Each point is reached from the start by the listed moves, each made once or not at all, plus a little noise. Is the number of moves made odd or even? Then give how often each move was made.
In the rows, zero is written as 128.

Moves:
(1): [ 90 218 164]
(2): [136 134 103]
Start: [127  95 146]
Points:
[136 103 120] => odd (0, 1)
[125  95 147] => even (0, 0)
[ 93 190 153] => even (1, 1)

Moves:
(1): [149  60 111 139 131 154 138 146]
(2): [186 139 140 137 125  87 144 164]
(3): [132 120 141 149 174 112 134 164]
(4): [125 146 155 110 127 143 149 123]
(5): [131 155 121 161 124 119 194 167]
(6): [134 162 131 123  98 159 124 150]
(7): [ 90 118 120 127  85 102 104 143]
(8): [155 129 159 169  99 163 143 125]
Start: [127 121 136 114 113 132 120 140]
Points:
[182 141 193 126 155  90 159 208] => odd (0, 1, 1, 1, 0, 0, 0, 0)
[165 147 176 170 103 180 142 188] => odd (0, 0, 1, 0, 0, 1, 0, 1)
[161 127 153 157 129 182 221 249] => odd (1, 0, 1, 1, 1, 1, 0, 0)

Moves:
(1): [133 110 129 138 116 119 119 113 129 105  99 112 118  88 169 124]
(2): [124 134 150  85 107 140 151 126 118 140 110 135 132 133 117 116]
(3): [117 130 122 142 151 151 134 116 139 123 116 131 119 147 133 135]
(4): [110  88 139 132 117 125 127 143 130 139 145 119 115 122 129 136]
(5): [109 144 119 140 123 135 147 120 127 115 125 120 128 107 104 154]
(6): [118 117 147 149 155 170 149 108 127  82 131 161 138 121 146 139]
(7): [140 115 133 151 112 110 171 119 154 137 120 117 153  97 166 150]
(8): [135 119 101  85 113 113 118 150 128 161 123 128 128 107 138 116]
(9): [163 114 148 117 124 145 106 124 134 135 132 125 134 121 119 191]
(10): [133 110 135 140 111 146 131 139 126 128 151 124 102 131 138 141]
(11): [137  84 102 127 120 144 127 125 114 147 147 130 117 147  99 130]
(12): [131 133 125 123 133 141 133 115 144 133 149 115 130 129 115 118]
(13): [120 149 114 123 139 130 116 155 128 139 117 129 162 152 112 106]
(14): [ 94 131 120 163 154 139 127 130 129  66 148 117 135 179 137 151]
Start: [109 145 117 104 127 122 143 152 131 134 139 156 133 143 123 132]
Points:
[124 109 115  97 120 177 178 151 155 133 169 125 203 206  93 198] => odd (0, 1, 0, 0, 0, 0, 1, 0, 1, 0, 1, 1, 1, 1)
[137  75 105 130 115 209 144 111 152 124 162 115  87 118 105 232] => odd (1, 0, 1, 0, 1, 0, 0, 0, 1, 1, 1, 1, 0, 0)
[ 96  51 145 129 106 236 220 150 149 143 155 162 155 138 105 249] => even (0, 1, 1, 1, 1, 1, 1, 0, 1, 1, 1, 0, 1, 0)
[ 72  24 119 198 133 162 194 120 147  41 165 144 141 127 202 194] => even (1, 0, 0, 1, 0, 1, 1, 0, 0, 0, 1, 0, 0, 1)
[ 92 109  98 141 129 153 213 113 168  90  85 160 152  41 214 183] => even (1, 0, 1, 0, 1, 1, 1, 1, 0, 0, 0, 0, 0, 0)
[ 70  66 100 147 131 177 164 149 118  91 133 153 144 114 117 153] => even (1, 0, 0, 1, 1, 1, 0, 0, 0, 0, 1, 0, 1, 0)

Moves:
(1): [118 137 117 123 110 116 135 134 124 126 121 135 137 125 128 129 113 120
 131 121 137 124 155 126]
(2): [110 128 141 132 133 142 121 146 120 127 128 126 111 135 123 125 129 136
 117 141 120 138 131 122]
(3): [127 140  98 134 148 124 137 138 118 138 133 109 121 123 142 124 123 140
 117 123 110 132 116 123]
(4): [122 124 118 131 130 132 124 131 125 136 118 117 136 124 145 139 138 147
 136 136 113 111 118 130]
(5): [125 124 117 141 132 134 126 137 121 124 143 122 116 132 136 122 131 142
 138 127 125 122 125 133]
(6): [114 138 129 120 130 122 132 106 108 131 142 124 134 137 121 135 138 123
 137 128 127 122 124 134]
(7): [130 127 153 129 126 148 131 116 134 137 132 124 127 115 121 131 105 114
 135 141 142 145 136 125]
(8): [135 136 138 144 124 133 160 128 142 116 130 135 145 113 121 119 123 120
 112 127 134 121 133 112]
(9): [124 136 131 125 131 138 131 120 120 135 134 117 140 119 129 117 105 142
 113 115 121 117 117 137]
(10): [124 114 137 137 115 157 131 110 129 126 142 100 130 113 111 119 142 121
 122 122 145 135 111 122]
(11): [131 122 130 127 128 142 135 120 137 132 137 131 119 129 123 127 126 116
 133 118 130 122 128 113]
(12): [127 123 134 135 132 122 135 134 122 130 125 119 110 119 140 131 122 135
 128 132 111 129 148 138]
(13): [138 132 122 125 129 134 128 125 127 134 116 138 129 128 116 113 137 132
 129 127 123 134 123 122]
(14): [120 128 134 121 118 139 143 116 136 105 127 144 133 134 135 134 119 110
 131 133 133 132 132 123]
(15): [132 123 139 111 124 133 135 129 144 120 126 110 128 118 142 126 124 129
 135 144 134 125 129 115]
(16): [131 128 107 128 126 128 120 121 134 131 134 120 157 128 132 123 138 134
 120 126 101 124 124 124]
(17): [121 131 127 111 138 137 114 117 115 103 138 126 126 123 127 152 114 147
 137 116 136 130 160 126]
(18): [143 115 158 132 112 110 124 137 116 124 111 134 138 159 108 143 114 119
 134 130 127 143 142 137]
(19): [134 121 138 112 130 134 136 138 119 128 128 127 143 110 121 132 117 118
 126 134 122 127 121 134]
(20): [133 134 123 146 140 135 134 135 125 136 130 119 132 137 145 114 143 138
 122 113 128 124 133 130]
(21): [134 140 129 127 138 130 134 137 131 133 121 130 126 132  99 129 119 116
 126 139 132 133 135 146]
(22): [126  95 129 137 140 121 141 133 129 127 129 123 119 132 133 118 123 123
 138 127 145 129 131 121]
(23): [117 114 141 126 121 130 156 133 129 145 143 123 126 127 126 136 127 130
 129 130 143 141 121 145]
(24): [159 132 123 128 115 132 131  91 119 113 123 155 124 146 124 123 129 117
 117 130 147 111 138 114]
Start: [152 127 130 134 141 122 123 137 144 123 117 119 129 116 113 131 138 128
 134 103 130 125 132 118]
Points:
[192  79 158 179 144 158 184 147  99  99 122 100 106 114  79  93 120 120
 105 116 133 138 141  89] => odd (0, 1, 1, 0, 1, 0, 0, 1, 0, 1, 0, 1, 1, 0, 0, 0, 0, 1, 1, 0, 0, 1, 0, 1)
[135 121 175 152 171 187 215 178 133 161 138  36 143  46 164 121  86 168
  97 130 103 127 128 121] => odd (0, 1, 1, 1, 0, 0, 1, 1, 1, 0, 0, 1, 0, 0, 1, 0, 0, 0, 1, 1, 0, 0, 1, 0)
[195 132 176 121 151 152 228 127 115  84 123 102 156 111 109 148  51 124
  96 107 146 126 191 134] => odd (0, 0, 1, 0, 0, 0, 0, 1, 1, 0, 0, 1, 0, 1, 1, 0, 1, 1, 1, 1, 1, 0, 1, 1)
[126 134 178 101 122 144 190 111 116 112 158 116 171  73  82 170  78 100
 147 104 173 139 187 126] => odd (1, 0, 0, 0, 0, 1, 1, 1, 0, 0, 0, 0, 0, 0, 0, 0, 1, 0, 1, 0, 0, 0, 1, 0)
[168  82 172 134 129 170 197  91 144 113 138 117 103 106 136 105  83 123
 145 128 176 130 151 115] => even (0, 0, 0, 0, 1, 0, 1, 0, 1, 0, 0, 1, 1, 1, 1, 0, 0, 0, 0, 0, 0, 1, 1, 1)
[137  65 137 137  88 187 187  98 161  92 164  98 123 129 115 104 131  97
 131 117 181 121 145  72] => odd (1, 1, 0, 0, 1, 0, 0, 0, 0, 1, 1, 0, 0, 1, 1, 1, 0, 0, 0, 0, 0, 1, 1, 1)
[176 131 171 157 130 249 187  81 151 115 138 100 193  85  83 101 107  91
  77 115 132 102 125  87] => odd (0, 1, 0, 1, 0, 0, 1, 1, 1, 1, 1, 0, 0, 1, 0, 1, 0, 0, 1, 1, 1, 0, 0, 1)

Moves:
(1): [118 115 137 129 151 122 125 134 136 146 115 120 122 138 128 127 131 126
 122 119 135 117 118 133 132 137 137]
(2): [145 129 132 128 103 146 137 134 144 113 148 125 155 131 126 139 136  94
 133 132 146 133 124 133 104 105 127]
(3): [145 104 120 124 130 134 119 126 113 145 108 127 106 128 133 150 136 145
 128 138 118 127 119 143 136 133 133]
(4): [106 132 136 127 118 134 137 148 142 119 133 133 133 132 141 127 131 134
 127 121 132 137 106 133 120 132 128]
(5): [145 131 126 122 114 115 117 125 135 138 144 112 135 120 132 134 123 136
 116 138 121 130 133 120 115 130 144]
(6): [117 139 116 106 126 139 137 126 132 101 128 133 127 136 115 112 123 134
 114 119 135 128 158 116 121 128 116]
(7): [111 116 136 139 140 152 121 125 122 122 124 139 103 114 136 127 150 139
 124 148 117 112 119 139 126 124 149]
(8): [126 122 127 137 145 129 130 112 131 127 141 125 147 121 132 126 127 131
 115 136 116 111 137 140 129 133 128]
(9): [134 141 125 129 129 150 134 161 149 105 162 101 130 107 128 119  93 137
  97 133  99 136 131 123 132 155 170]
(10): [147 124 129 139 128 107 133 113 120 153 159 168 162 144 114 156 135 117
 162 128 129 101 156 138 142 116 114]
(11): [123  97 119 129 132 129 120 122 140 115 151 139 146 108 114 139 130  92
 122 129 144 124 129 117 114 133 109]
(12): [137 141 159 138 123 131 104 138 129 154 128 136 116 123 145 124 152 129
 120 109 112 125 113 152 145 112 115]
(13): [128 124  95 126 147 125 140 130 135 121 133 126 143 127 138 148  97 116
 153 164 148 124 153 124 103 108 132]
(14): [127 125 140 123 138 117 113 107 116 121 144 132 147 127 121 145 127 112
  99 136 130  97 127 125 132 111 121]
(15): [115 139 135 149 134 119 126 124 135 109 111 122 115 130 121 121 136 145
 119 117 121 111 131 137 138 130 129]
(16): [119 138 121 127 138 124 125 103 134 127 137 115 129 131 133 142 126 119
 134 132 122 125 133 132 128 126 133]
(17): [113 115 131 118 126 118  87 139 162 126 103  85 154 122 139 148 106 113
 154 152 126 108 100 107 100 106 126]
(18): [110 122 169 117 138  98 131 129 144  96 120 123 136 141 135 117 138 143
 108 120 126 140 154 127 145 125 159]
(19): [137 127 120 129 148 102 123 117 130 148 103 143 113 141 122 125 124 125
 142 117 104 122 100 133 115 110 103]
(20): [135 116 122 125 130 127 120 144 151 132 103 123 158 129 149 156 137 116
 129 155 118 113 121  89 120 114 134]
(21): [138 128 151  99 120 119 136 121 144 124 136 114 137 112 124 130 133 122
 124 135 147 125 136 120 135 135 141]
(22): [118 117 129 118 136 118 128 118 121 134 107 119 134 123 134 142 128 132
 148 113 133 124 132 115 118 104 132]
(23): [147 135 136 122 127 136 119 124 131 124 120 112 113 118 134 140 112 135
 114 133 117 122 130 117 113 142 129]
(24): [123 150 135 135 135 119 112 118 136 145 119 127 138 131 114 131 116 126
 131 120 121 140 113 135 122 127 121]
Start: [138 125 113 122 115 168 158 119 128 111 142 138 104 145 103 150 143 140
 137 141 110 134 126 136 137 137 109]
Points:
[148 112 135 121 157  71 108  86 222 108 128  79 172 182 117 237  95 100
 178 187  93  61 146 132  59  63 135] => odd (1, 1, 0, 0, 1, 0, 0, 0, 0, 1, 0, 0, 1, 0, 1, 1, 1, 1, 1, 0, 0, 0, 1, 0)
[178 140 135 136 133 197 115 130 193 161 214 112 125 127 139 249 120 130
 129 193  63  95 112 192  92 121 173] => odd (1, 1, 1, 1, 1, 0, 1, 0, 1, 1, 0, 1, 1, 0, 0, 1, 0, 0, 0, 0, 0, 0, 1, 1)
[126  81 147  63 190 117 149 151 229  80 119 106 157 129 131 181 119 104
 108 145 104 103 164  76 114  87 148] => odd (1, 0, 0, 0, 0, 1, 0, 0, 1, 0, 1, 1, 1, 0, 0, 0, 0, 1, 1, 1, 1, 1, 0, 0)
[ 93  80 149 111 174 136  77 132 242  88  90 101 142 123 180 237 139  94
 151 216  70  79  77  93  57  57 115] => odd (0, 0, 0, 1, 0, 0, 1, 0, 0, 0, 1, 1, 1, 0, 0, 1, 1, 1, 1, 1, 0, 0, 1, 0)
[179 133 144  98 160 179 142 115 215 116 163 129 175 129  89 206 124 103
 106 179  61  61 127 117  92 125 142] => even (1, 1, 0, 0, 0, 1, 1, 1, 1, 1, 0, 0, 0, 0, 0, 0, 0, 0, 1, 1, 1, 0, 1, 1)
[135 122 168 125 163  86  84  61 219  64 156  84 213 134  73 247  82  67
 138 139  65  56 120 111  80  64 122] => odd (0, 1, 0, 0, 0, 0, 0, 0, 1, 1, 1, 0, 0, 1, 1, 1, 1, 1, 1, 0, 0, 1, 1, 1)
[133 112 128 120 102 147 128  83 143  93 150 102 135 139 121 222 164 137
 117 144 102  89 113 151 102  80 131] => even (0, 1, 1, 1, 1, 0, 0, 0, 0, 0, 0, 0, 0, 1, 1, 1, 0, 0, 0, 0, 0, 1, 0, 0)
[157  66 142  92 172 129 163 104 203 103 206 113 224 117  90 233 106  83
 141 171 135 100 196 154 106 110 173] => even (1, 1, 1, 0, 0, 0, 0, 1, 1, 1, 1, 0, 1, 0, 0, 0, 0, 1, 0, 0, 1, 1, 0, 1)
[ 83 122 106  83 187 147 104 113 246  54 126  32 202 110 155 214  73 145
 122 235  59  86 176  68  64  80 215] => even (0, 0, 0, 0, 1, 1, 1, 1, 1, 0, 0, 0, 1, 0, 0, 1, 1, 1, 0, 1, 0, 1, 0, 1)
[106 127 163 134 109 218  94 151 221  59 105  88 145 120 165 191 171 131
  99 185  68  50  81 117  72  85 109] => even (0, 1, 0, 1, 0, 1, 1, 1, 0, 0, 0, 1, 0, 0, 1, 0, 1, 0, 0, 1, 0, 0, 1, 0)

Moves:
(1): [133 128 118 124 120 117 126 129 123 133 116 136 138 138 113 141 131 113
 144 142 138 130 125 133 142]
(2): [130 131 118 138 133 123 109 128 130 127 124 137 151 117 139 121 127 138
 135 131 136 146 140 144 143]
(3): [129 153 135 136 124 118 120 129 102 122 146 127 107 142 134 117 133 128
 141 127 124 146 126 112 121]
(4): [133 117 105 113 114 134 127 128 129 131 122 141 134 118 124 136 105 126
 115 118 119 126 136 130 132]
(5): [138 130 158 122 120 141 115 121 117 134 118 125 124 126 110 127 106 141
 134 137 112 129 133 124 139]
(6): [111 123 126 132 110 142 122 147 136 140 106 136 117 130 114 135 139 137
 163 136 124 128 114 124 113]
(7): [141 106 113 129 150 131 128 134 121 123 120 131 132 136 115 114 130 130
 127 133 136 122 128 121 126]
(8): [114 119 141 112 128 134 124 127 119 117 126 142 128 148 148 135 125 116
 123 112 128 138 129 125 135]
(9): [127 118 119 112 115 126 136 134 136 134 120 132 119 144 117 132 144 154
 127 128 123 125 107 125 117]
(10): [123 122 107 118 122 135 122 126 117 134 137 143 139 133 137 131 114 118
 107 131 121 126 106 161 132]
(11): [114 129 137 132 126 143 146 134 155  92 132 132 120 123 134 130 131 129
 133 129 127 137 140 124 139]
(12): [125 116 151 125 124 127 150 102 133 127 131 127 124 125 116 112 138 141
 124 135 155 130 133 102 116]
(13): [125 127 132 147 129 120 131 124 129 135 113 110 128 138 138  95 125 139
 145 137 118 121 149 140 127]
(14): [119 139 123 117 111 131 112 116 108 122 132 128 107 117 135 139 160 116
 116 110 121 137 120 129 141]
(15): [130 120 142 138 105 128 138 126 117 116 135 123 128 134 117 131 127 148
 125 123 118 118 129 114 117]
(16): [133 121 144 126 127 119 110 142 120 135 145 115 108 150 105 131 148 138
 134 121 136 118 121 141 120]
(17): [132 127 130 130 133 134 127 143 138 123 131 138 144 134 130 117 134 128
 139 126 142 128 129 115 131]
(18): [122 110 116 124 132 146 142 122 130 148 128 135 146 121 124 121 130 135
 143 131 126 139 131 133 117]
(19): [ 98 119 101 124 121 123 127 123 126 119 152 142 122 132 123 129 109 148
 131 120 116 112 105 120 134]
(20): [125 116 127 132 111 116 119 137 132 121 141 115 131 130 135 117 118 132
 145 127 122 118 123 120 127]
(21): [107 139 119 115 123 113 118 129 130 115 128 139 137 120 129 122 123 118
 125 122 120 127 124 126 125]
(22): [125 118 114 137 136 124 114 132 131 136 145 144 133 123 125 125 144 132
 136 141 124 126 142 131 121]
(23): [136 119 133 118 108 118 146 145 133 122 122 138 125 121 134 123 136 135
 139 117 121 122 126 131 129]
(24): [147 128 126 117 128 132 115 129 128 119 115 123 129 131 138 126 129 131
 135 118 136 113 126 145 137]
Start: [145 135 140 144 133 132 139 139 120 121 120 119 125 123 134 128 131 112
 132 131 133 130 136 145 127]
Points:
[ 92  89 113 129 110 131  81 136  74 137 120 166 113 143 114  68 192 141
 197 122 136 170 163 139 100] => odd (0, 1, 1, 1, 0, 1, 1, 1, 0, 0, 0, 1, 1, 1, 0, 1, 0, 1, 0, 0, 1, 1, 0, 0)
[105 121  94 112  62 122  79 158 101 125 106 157 139 145 101 109 112 178
 249 143 101 134  81 144 136] => odd (1, 1, 1, 0, 1, 1, 0, 0, 1, 0, 0, 0, 0, 0, 0, 0, 0, 1, 1, 1, 1, 0, 0, 1)
[ 93  76  45 131  91 143  96 156  90 121 113 183 161 145 105  91 162 141
 204 139 108  94 102 172 128] => odd (1, 0, 0, 0, 0, 1, 1, 0, 0, 1, 0, 0, 1, 1, 1, 0, 1, 1, 1, 0, 1, 1, 0, 1)
[153  96 178 138 105 116  97 174 100  92 141 109 132 156  79  92 120 151
 166 126 121  94 127 110 117] => odd (0, 0, 0, 0, 1, 0, 1, 0, 0, 0, 0, 0, 0, 0, 1, 1, 1, 0, 0, 1, 1, 0, 0, 0)
[149  68 179 119  78  78 134 154  98  76 104 109 125 188 114  69 154 144
 191 110 152  80 140 133 121] => odd (1, 0, 0, 0, 0, 0, 1, 1, 0, 0, 0, 1, 1, 0, 1, 1, 0, 0, 0, 1, 1, 0, 1, 1)
[158  92 103  97 123 102 102 140 105 117 102 149 150 164  90 107 164 140
 138 141 181 117  93 190 132] => odd (1, 1, 0, 0, 0, 0, 1, 0, 1, 1, 0, 1, 0, 0, 0, 1, 0, 0, 0, 0, 1, 0, 0, 1)
[111  61 163 122  75 132 149 173 149  41 112 159 120 137 132  91 164 153
 199 117 134 101 142  98 104] => odd (0, 0, 0, 0, 0, 1, 1, 1, 0, 0, 1, 1, 0, 0, 1, 0, 0, 0, 0, 1, 1, 1, 1, 1)
[110 101  77 125 126 102 118 121  94 106 148 155 115 167 124  53 141 169
 151 144 126 101 102 150 104] => even (0, 0, 1, 0, 0, 0, 1, 0, 1, 1, 0, 1, 1, 0, 0, 0, 0, 0, 1, 0, 1, 1, 0, 1)
[125  98 128 135  91 163 136 189 123  65 100 178 124 167 124 115 143 167
 181 114 129 164 134  99 121] => even (0, 1, 1, 1, 0, 1, 1, 1, 1, 0, 1, 0, 0, 0, 1, 0, 1, 0, 0, 0, 0, 0, 0, 0)
[ 87  90  97 138  97 112 104 151 138  89 187 156 144 165 137  36 157 202
 213 136 138 122 117 165 114] => odd (0, 1, 1, 0, 0, 0, 0, 0, 1, 1, 1, 1, 1, 0, 0, 1, 1, 1, 1, 1, 1, 1, 0, 1)

Moves:
(1): [109 126 118 139 129 115 134 139 120 142 106 110 115 115 120 121 120 145
 128 121 116 147 124 120]
(2): [158 161 121 165 100 114 146 133 110 117 151 109 101 115 117 118 130 140
 126 140 118 115 124 130]
(3): [134  99 147 151 140 130  99 120 122 164 124 147 120 138 131 134 111 129
 114 106 114 173 146 137]
(4): [108 149 140 142 141  91 110 126 133 187 138 121 100 133 148 141 134 125
 122 116  99 136 134 114]
(5): [137 124 130 118 142  86 159  84 160  94 133 125 133 141 106 128 134  97
 118 113 142  79 100 127]
(6): [119 124 103 101 139 114 137 127 124 122 127 128 114 109 125 133 125 136
 124  97 129 138 111 116]
(7): [140 136 137 124 151 142 117 112 148 136 142 125 131 128 104 122 132 113
 126 129 114 126 116 141]
(8): [114 108 146 137 128 143 113 126 113 147 120 156 141 164 140 154 134  98
 121 136 147 142 101 107]
(9): [102  84 127 139 121 129 148 134 119 132 135 118 134 131 146 128 139 127
 115 112 128 151 130 131]
(10): [120 124 122 127 112 117 136 145 121 143 140 135 143 106 123 147 117 140
 151 124 119 149 129 142]
(11): [129 107 128 117 136 157 114 140 139 132 143 130 143 143 110 130 107 152
 132 122 140 118 121 144]
(12): [138 108  93 138 155 152 154 103 124 126 109 117 128 144 122 137 139 134
 132 135 123 115 114 115]
(13): [128 132 106 124 117 139 114 122 140 122 125 131 117 139 130 127 122 120
 128 128 123 125 133 140]
(14): [ 97 154 151 132 142 123 155 137 105 105 144 161 137 114 122 103 130 126
 136  98 117 103 147 122]
(15): [145 122 126 101 109  92 150 130 131 134 128 137 113 130 130 126 131 124
  90 109 113 138 128 125]
(16): [163 146 133 139 120  99 132 134 150 119 148 146 113  95 138 124  89 142
  91 122  95 121 117 141]
(17): [143 114 131 126 138 136 132 107 142 136 128 130 123 162 139 113 127 120
 150 166 133 107 104 151]
(18): [124 126 135 140 140 157 159 144 110 102 108 122 110 159 114 134 155 146
 127 175 175 109 137 161]
(19): [120 136 130 118 120 132  95 121 135 105 136 135 143 123 125 123 136 148
 116 140 122 135 131 127]
(20): [114 132 130 139 107 135 125 142 121 126 143 129 118 125 134 137 109 133
 141 140 129 150 135 101]
(21): [112 107 101 136 121 125 106 139  68 104 108 122 134 129 139 143 131 117
 135 184 113 130 171 110]
(22): [122 117 113 143 161 120 129 134 149 148 122 129 133 118 123 112 160 122
 121 133 148 140 118  95]
(23): [104 158 110 145 175 115 115 126 150 106 139  90 152 154 139 107 119 129
 157 126 138 140 108  99]
(24): [121 128 123 117 142 130 128  87 145 150 133 128 142 144 128 116 125 110
 113 133 158 133 107 123]
Start: [143 158  99 118 140 121 118 144 110 145 152 146 132 132 105 112 116 105
 133 138 148 130 141 145]
Points:
[143 134  55 160 197  50 117  47 161 229 198 129 125 248  98 143  83  63
  99  92 144 159  50 118] => even (0, 1, 1, 1, 1, 0, 0, 1, 0, 1, 1, 1, 1, 0, 1, 0, 0, 0, 0, 0, 0, 0, 1, 1)
[ 69 140  46 152 145  31 170 180  34 132 200 151 146 115 117 100  52 126
  89 101 120 188  93  91] => odd (1, 1, 0, 0, 0, 1, 0, 1, 1, 1, 1, 0, 0, 1, 1, 1, 0, 0, 0, 0, 1, 0, 1, 1)
[ 88  94  36 173 206  50  86 129  93 241 211  98  93 198 153  89  98 110
 111 161 146 225 117  65] => odd (0, 1, 1, 1, 0, 1, 0, 0, 1, 0, 1, 0, 0, 0, 1, 0, 1, 0, 0, 1, 1, 1, 1, 1)
[103 119  91 166 141  88   7  99 114 209 202 166 103 138 153 127  62  91
  53 172  58 233 184 130] => even (0, 0, 1, 1, 0, 0, 1, 0, 1, 0, 0, 0, 1, 0, 0, 1, 0, 0, 1, 1, 1, 0, 0, 1)
